Every row gives one point. Each copy is the shape, with its points in the same order, turned, moved and blurred by noise. Is it also mirrored, or only turned?
(in the rows, 128 means zero)

Shape (7 x 3)
[[ 81 167 129]
 [116 126 111]
 [206  86 185]
 [106 161  38]
 [138 106 147]
 [ 94 172 118]
 [105 219 154]]
Copy 1 (7 x 3)
[[ 77 126  99]
 [134 121 117]
 [176 191 216]
 [147 116  34]
 [136 138 158]
 [ 96 139  94]
 [ 56 175  98]]
Copy 1 is: only turned
Copy 2 (7 x 3)
[[132 176  70]
 [ 95 142 101]
 [153  55 171]
 [ 48 205 104]
 [124 102 114]
 [125 181  84]
 [175 205  98]]
Copy 2 is: mirrored

Shape (9 x 3)
[[143 180  71]
 [135 178 107]
 [151 173  88]
 [ 99 161  77]
 [ 80  39 172]
 [162 139  96]
 [115 176 207]
 [111  83 165]
 [140 180 138]]
Copy 1 (9 x 3)
[[187 185  72]
 [155 174  85]
 [175 177  85]
 [184 140  59]
 [128  33 146]
 [189 163 121]
 [ 62 150 103]
 [124  80 132]
 [129 172  97]]
Copy 1 is: only turned
Copy 2 (9 x 3)
[[148 121  43]
 [139  99  69]
 [158 113  60]
 [ 99 118  54]
 [ 56 176 197]
 [157 142  89]
 [122  45 153]
 [ 94 143 171]
 [146  84  97]]
Copy 2 is: mirrored

Shape (7 x 4)
[[163 130  67 151]
 [162  92  56 121]
 [ 90 204 198 152]
 [132 106 105 119]
 [ 86 122 121 186]
 [ 40 129  56  96]
 [ 66 105 131 141]]
Copy 1 (7 x 4)
[[128 167  76 179]
 [ 96 134  66 196]
 [178 154 175  54]
 [106 123 108 156]
 [ 99 184 163 138]
 [ 31 157  83  85]
 [ 75 144 160 118]]
Copy 1 is: only turned
Copy 2 (7 x 4)
[[149  78 162 172]
 [129  75 200 145]
 [129 189  31 160]
 [110 112 152 131]
 [ 75 144 126 205]
 [126 205 210 158]
 [ 68 179 142 163]]
Copy 2 is: mirrored
Copy 3 (7 x 4)
[[ 93 165  84  91]
 [115 134  62  76]
 [135 191 194 209]
 [125 128  94 120]
 [ 93 147  89 190]
 [199 150  37 152]
 [135 122  92 193]]
Copy 3 is: mirrored
Copy 4 (7 x 4)
[[190 144 115 100]
 [198 138  77 129]
 [ 55  95 208 142]
 [147 116  92 142]
 [ 78 134 121  95]
 [106 214  87 181]
 [ 76 138  92 135]]
Copy 4 is: mirrored

Shape (12 x 6)
[[ 63  75 177 160  66  85]
 [128 126 104 178 154 128]
 [209 160 180  98 172  70]
 [104  50 184 126  65 102]
 [103 111 170 138  94  96]
 [184 237 102  99 192 149]
 [145 163  84  90 180 174]
 [161 153 154  94 115 187]
 [160 162 134  43 158  87]
 [136 169  98 108 140 154]
 [ 81 131 166 145  68 105]
 [167 117 124 139  69  59]]
Copy 1 (12 x 6)
[[ 60 190 125 140  92 234]
 [122 122  70 128 163 154]
 [235 150 139  66 160 187]
 [ 96 162 137 148  51 241]
 [110 180 131 120 112 197]
 [189 111 138  50 195  69]
 [136  74 126  77 156 102]
 [159 114 181 120 110 115]
 [168 129 160  22 130 169]
 [130 114 124  77 147 101]
 [ 79 193 141 138 107 175]
 [157 182  68  89  79 179]]
Copy 1 is: mirrored
Copy 2 (12 x 6)
[[223 216 115  87 204 115]
 [160  93  82 114 179 162]
 [ 89 109 144 179 121  77]
 [212 206 153  75 166  84]
 [171 189 114 104 169 121]
 [ 41  70  83 145  88 171]
 [ 91  79 110  73 116 175]
 [140 141 129 104  81 153]
 [ 59 127 132  91 128  92]
 [101 115  86  84 117 165]
 [178 210  89 110 172 136]
 [158 150  68 108 154  56]]
Copy 2 is: mirrored

Shape (11 x 8)
[[122 166  96 105 165  88 194  67]
 [143  64 165 169  94 115 169 117]
 [144 101 114  75  53 125 125 159]
 [107 186 126 121 171 103 143 129]
 [219  53 138 121 113 190 134 205]
 [172  49 159 188  91 111 140 174]
 [ 60 158 119 114 156 114 211 126]
 [ 84  79 121 105 115 135  98 128]
 [115 135 142 109 166  71 178 150]
 [139 143 182  90 184  89 207  96]
 [136 156 144  84  87 179 113 157]]
Copy 1 (11 x 8)
[[103 144  42  82  91 197 136 146]
 [120  58 134  52 139 139  91 199]
 [154  48 119 103 129 121  98  81]
 [100 171  94 121 113 143 136 140]
 [174  49 127 114 249  89 137 145]
 [163  71 136  81 162  91  78 215]
 [ 66 131  75  71  86 143 179 144]
 [ 74  69 130 145 121 120  90 124]
 [107 151  60  71 105 105 119 153]
 [ 70 166  64  20 145 154 115 139]
 [133 113 165 117 164 133 149  81]]
Copy 1 is: mirrored
Copy 2 (11 x 8)
[[178 150 206 164 144 151 161 100]
 [148  47 136  67  86 145 153 142]
 [151 156  67  96  47 130 158 125]
 [171 135 132 186 157 161 106 110]
 [222  68  53  81  56  49 121 124]
 [152  17  74  87  76 117 160 150]
 [152 145 199 174 106 162 100 164]
 [130 148 102  86 136 128 135 167]
 [200 117 146 165 120 174 135 144]
 [229 114 191 124 133 191 109 119]
 [155 147  71 100  78 117  89  88]]
Copy 2 is: mirrored
Copy 3 (11 x 8)
[[102 174 143 116 150 247 113 109]
 [ 68 104  99  83  96 125 101 146]
 [124  74 103  55 144 137 180  88]
 [156 175 150 149 152 182 138 131]
 [ 79  34 157 104  60 105 214 129]
 [ 88  63  87 113  68  99 122 150]
 [ 97 173 132 121 198 199 139 165]
 [115  87 144  99 186 111 125  91]
 [145 122 140 113 143 194 128 171]
 [126 169 179  77 116 213 114 178]
 [135 137 139  84 141 106 212  92]]
Copy 3 is: mirrored

Shape (12 x 8)
[[163 116  57 116 192  97  98 109]
 [105 185 155 164 122  90 143 185]
 [147  87 136 153 144 111 131 144]
 [160 145 173 160  89 102 155  67]
 [ 95 133 122 136 127 116 140 146]
 [161  90 100 106  97 162 137  91]
 [150 156 158  83 101 128 101  99]
 [ 64  51 137 123 126 189 125 121]
 [119 105 111 213  71 158  24 222]
 [197 156 116 168 177 125 143  57]
 [ 95 137  76 134  53 148 103 113]
 [110 153 127 123 127 138 161 166]]
Copy 1 (12 x 8)
[[150 127 141 187 226  86 131 120]
 [ 62 109 149 132  83  73 136 136]
 [143 171 167 168 132 103 120 133]
 [ 86 172 146 101 135 127  50  92]
 [115 123 158 126 124 114 158 115]
 [170 170 100 132 160 163 114  99]
 [117 141  96 140 129 107 104  49]
 [167 201 169 120 115 170 204  79]
 [ 70 161 115 249  74 184 188 171]
 [ 98 192 117 121 225  74  74 128]
 [ 99 108 105 134 144 201 158 105]
 [121 122 128 102 110  92 152 129]]
Copy 1 is: mirrored
Copy 2 (12 x 8)
[[153  56  98 160 136 137  59 105]
 [ 62 151 127 142  52 159 138 160]
 [149 126 146 173 111 149 124 166]
 [137 214 102 166 131 117 133 127]
 [ 82 123 144 148 128 159 130 153]
 [171 115 126 129 184 107 146 149]
 [127 148 136 108 134 114 150  84]
 [134 122 206 149 206 180 129 179]
 [128 128 205  41  67 138  65 240]
 [179 153  45 159 137 166  95 109]
 [ 89 126 134  83 178 103 112 173]
 [ 88 118 128 139 111 169 161 161]]
Copy 2 is: mirrored
Copy 3 (12 x 8)
[[158 190 102  90 164  99  95 180]
 [ 81 146 142 183 172 128  87  57]
 [132 125 139 149 169 161 106 155]
 [185 126 162 220 131 132 145 113]
 [103 126 149 130 170 118 133 107]
 [152 105 136 124  85 130 145 164]
 [170  92 150 163 113  80 105 120]
 [107  50 155  71 150 140 178 135]
 [120 148 220  46 145 201  76  35]
 [215 170  77 168 156 127 131 126]
 [109 143 185 114  90 120 173  92]
 [ 80 115 102 149 135 120 113  90]]
Copy 3 is: mirrored

Shape (12 x 9)
[[138 131 183  94 112  87  83 157  93]
 [107  77  91  99 172  92 178 172 167]
 [144 187 122 109 154  96 115 117 168]
 [104 176 183 136  90  81 167 134  82]
 [158 131 118 108 114 136 204 110 158]
 [ 88 176  97  68 140 140 165 188  71]
 [190 118  72 127 163 134 156  71 141]
 [191 104  58 126 114 147  89  61  85]
 [165 122 128 135 208 173 103 134 152]
 [ 83  95 182 110 137 113  85  81 164]
 [148 139  98 153  81  94 140 142 104]
 [175 179 187 164  81 155 104  63 174]]
Copy 1 (12 x 9)
[[102  71 143 114  47 101 159 146 131]
 [103  95 147 103 217 159 180 176 120]
 [144 105 153 105 152  42 133 132 140]
 [109 111 193  79  74 111 167  75  98]
 [137 156 160 120 170 139 154  95 168]
 [176 153 169 110 113 126 212 166  56]
 [178 104 145 162 200 127 111  98 159]
 [172  97 106 222 132 139  89 100 126]
 [181  86 162 131 148 122  79 191 156]
 [109  91  82  48 111 122  89 134 139]
 [ 91 112 184 172 126 124 137  98  97]
 [129 153 167 104  90  71  49  70 188]]
Copy 1 is: only turned
Copy 2 (12 x 9)
[[182 156 138 121 143 167 113  51 122]
 [ 84  79 110  86 162 113 221  53 121]
 [143 120 156 112 159  70 134 105 156]
 [178 139 139 164 157 145 139 120  55]
 [108 117 156  76 112 100 187 142  89]
 [ 98 169  82  92 227 128 142 107  84]
 [118 103  95  60  82  60 159 139 141]
 [109 142  66  72  46 105  90 131 155]
 [162 121  99  54 141 115 181 126 204]
 [156  47 153 106 131 176 117  98 161]
 [116 161 110 153  98 117 148 107 104]
 [183 130 199 126  79 130 121 192 162]]
Copy 2 is: mirrored
Copy 3 (12 x 9)
[[191 109 173  93 123 133 150 128  79]
 [132 209 137 121  96  66 134 219 126]
 [134 158 101  96 174  79 149 107 115]
 [124  79 125 105 133 141 214 161  82]
 [ 93 183  80 112  95 138 157 148 134]
 [ 99 116 101 104  89  77 126 174  18]
 [105 198  92 182 119 115 123 101 142]
 [148 154 110 211  76 117 117  49 126]
 [138 157 119 140 162 111  47 137 142]
 [133 112 199  91 124  95 140 124 185]
 [170 125  83 153  98 109 184 141 103]
 [144  99  80  88 161 166 154  64 194]]
Copy 3 is: mirrored
Copy 4 (12 x 9)
[[101 154 134  87 120  39  98 191  98]
 [160 162 151  52 175 175 130 143 110]
 [114 169 100 165 156 143 121 178 138]
 [111 158 171 153  81 101  99 154  63]
 [187 162 173 153 119 153 164 151 140]
 [ 56 179 193  76  94 142 145 118 139]
 [176 164 133 159 174 132 221 123 125]
 [169 132  78 138 134  71 247 113 111]
 [127 136 162 142 228  84 162 119 145]
 [189 161  98 128 161  68  61 135 133]
 [124 111 134 133  90 122 157 149  66]
 [158 121 137 249 127  63 123 185 141]]
Copy 4 is: mirrored

Shape (16 x 11)
[[128 165 203 131 123 168 115 108 141 129 188]
 [166 120  98 133 168 144 141 159  97 126 111]
 [138 155  75 125 105 114 151 106 141 204 128]
 [125 137  75 151 147 146 116 139  72  74 153]
 [147 113 100 168 108 102 107 176 118 102 115]
 [162 173 198 145 146 177  88  87 178 129 139]
 [119 181 207 160 144 154 113  79 137 217 141]
 [123  97  84 116 134 109  81 140 101 132 130]
 [162 137  84  97 170  96  90 160 104 103 156]
 [169  70 108 119 129 132 116 125  92 111 150]
 [119 110  81 134 161  89 144 129 140 112 153]
 [128 134 108  88 134  74 144 138  78  93 110]
 [115 141 231 155 167 194 102 139 170 173 165]
 [129 106 104 112 160 121 130 115 116  79 118]
 [170 119  83 130 126 100 158 168  95 107 156]
 [103 152  95  69 112 144 136 132 140 154 115]]
Copy 1 (16 x 11)
[[110 141 126 156  87 130 197 186 148 119 175]
 [133 143 117 111 141  69 120 119  77 118 118]
 [112 152 128 158 183 183 148 119  55 120 132]
 [136  79 156  96 169  69 117 149 115 125 153]
 [151 115 134 158 163  72 134  76 107 157 153]
 [ 94 166  94 178  69 125 132 179 140 115 200]
 [134 217 130 161 102 168 183 177 107  79 203]
 [120 122 147  91 154 124 123  74 109 145 158]
 [ 68 104 120  94 157  72 138  87  96 123 154]
 [148 102  96  79 120 109 140 107  96 162 144]
 [117  80 148 135 128 114 137  89  77  98 138]
 [134 101 106 101 178 109 151  74 135  83 114]
 [112 207 158 162  32 113 183 175 130 114 183]
 [133  90 116 105 120 100 105 101 119 102 128]
 [131  89 110 126 168  74 168 104  73 132 116]
 [ 92 147 143 129 148 169 135 119 124 122  93]]
Copy 1 is: mirrored
Copy 2 (16 x 11)
[[162 152 106 166 147  99  47 112 140 174 176]
 [142 152 147 135  87 105 139 137 156 104  85]
 [131  64  81 129 115 121  97 106 107  95  87]
 [ 82 145 166 172 109 112 151 156 157 112 137]
 [117 165 103 123 108 106 183 131 120 111 131]
 [164 181 110 141 168  77  40 139 107 185 125]
 [188  91  65 136 158 106  36 159 148 192 122]
 [144 122 131 146 149 116 166 146 131  80 128]
 [120 163 140 134 152  93 139 132 170  51 124]
 [152 151 143 182 141 108 172 101 143 110 109]
 [114 158 102 174 120 151 125 141 132  67 110]
 [115 147 144 108 139 172 148 102 171  89 122]
 [227 159  85 159 120  80  42 171 133 181 164]
 [129 174 154 160 139 154 132 135 132 102 107]
 [108 149 111 149  91 110 157  86 161  82 118]
 [150  98 144 115 114 143  90 113  94  81 136]]
Copy 2 is: mirrored
Copy 3 (16 x 11)
[[181 124 124 134 130  76 162 129 168 127  80]
 [105 107 100 135 162 149 153 155  85 158 157]
 [106  88  94 195 123 169  91 125 165 138 147]
 [139  83 118  90 153 105 145 162 109 137 204]
 [ 84 105  89 139 164 111 146 127 108  81 191]
 [175 163  68 105 116 114 138 139 160 121  65]
 [189 109 103 167 167 149 128 133 188 113  40]
 [140  99 113 143 148 129 102 108  76 108 177]
 [127 112  99 140 160  87  98 155  64 149 184]
 [134  97  96 125 154 112 148  74  80 148 173]
 [ 86  76 126 108 149 107  81 124 108 135 150]
 [105 131 176 127 167 124 108 124 100 147 196]
 [168 115 104 131 144 109 171 147 127  94   7]
 [120 113 134  80 133 133 109 124  88 149 160]
 [ 81  93 114 154 164  93 141 130 107 154 192]
 [132 113 152 175  86 151 106 131 121 129 148]]
Copy 3 is: only turned
Copy 4 (16 x 11)
[[142  94  74 126  49 149 142  78 145 117 165]
 [145  92 129 126 178 130 158 151 148 131 130]
 [140 153 122  79 127 128 134 101 121 188  61]
 [102  85 104 148 158  59 149 130 120 113 134]
 [143 132 137 142 142  90 135 172  96 153 149]
 [127  76  84  99  73 192 129  85 131 170 191]
 [139 159  51  64  89 175 126  57 159 146 164]
 [ 94 141 147 160 143  99 139 145 147 166 126]
 [ 90  97 103 169 143 118 184 179 139 168 120]
 [146 102 146 184 142 105 168 114 145 149 138]
 [119 124 103 175 152 128 127 136 103 135  92]
 [ 97 146 144 154 151 128 196 155  98 107 105]
 [162 106  59 100  63 180  87 115 190 128 192]
 [ 93 100 136 170 157 144 147 127 113 117 126]
 [162 102 126 160 148  94 187 159 103 141  98]
 [ 95 129 161  96  93 139 143 132 136 131  77]]
Copy 4 is: mirrored
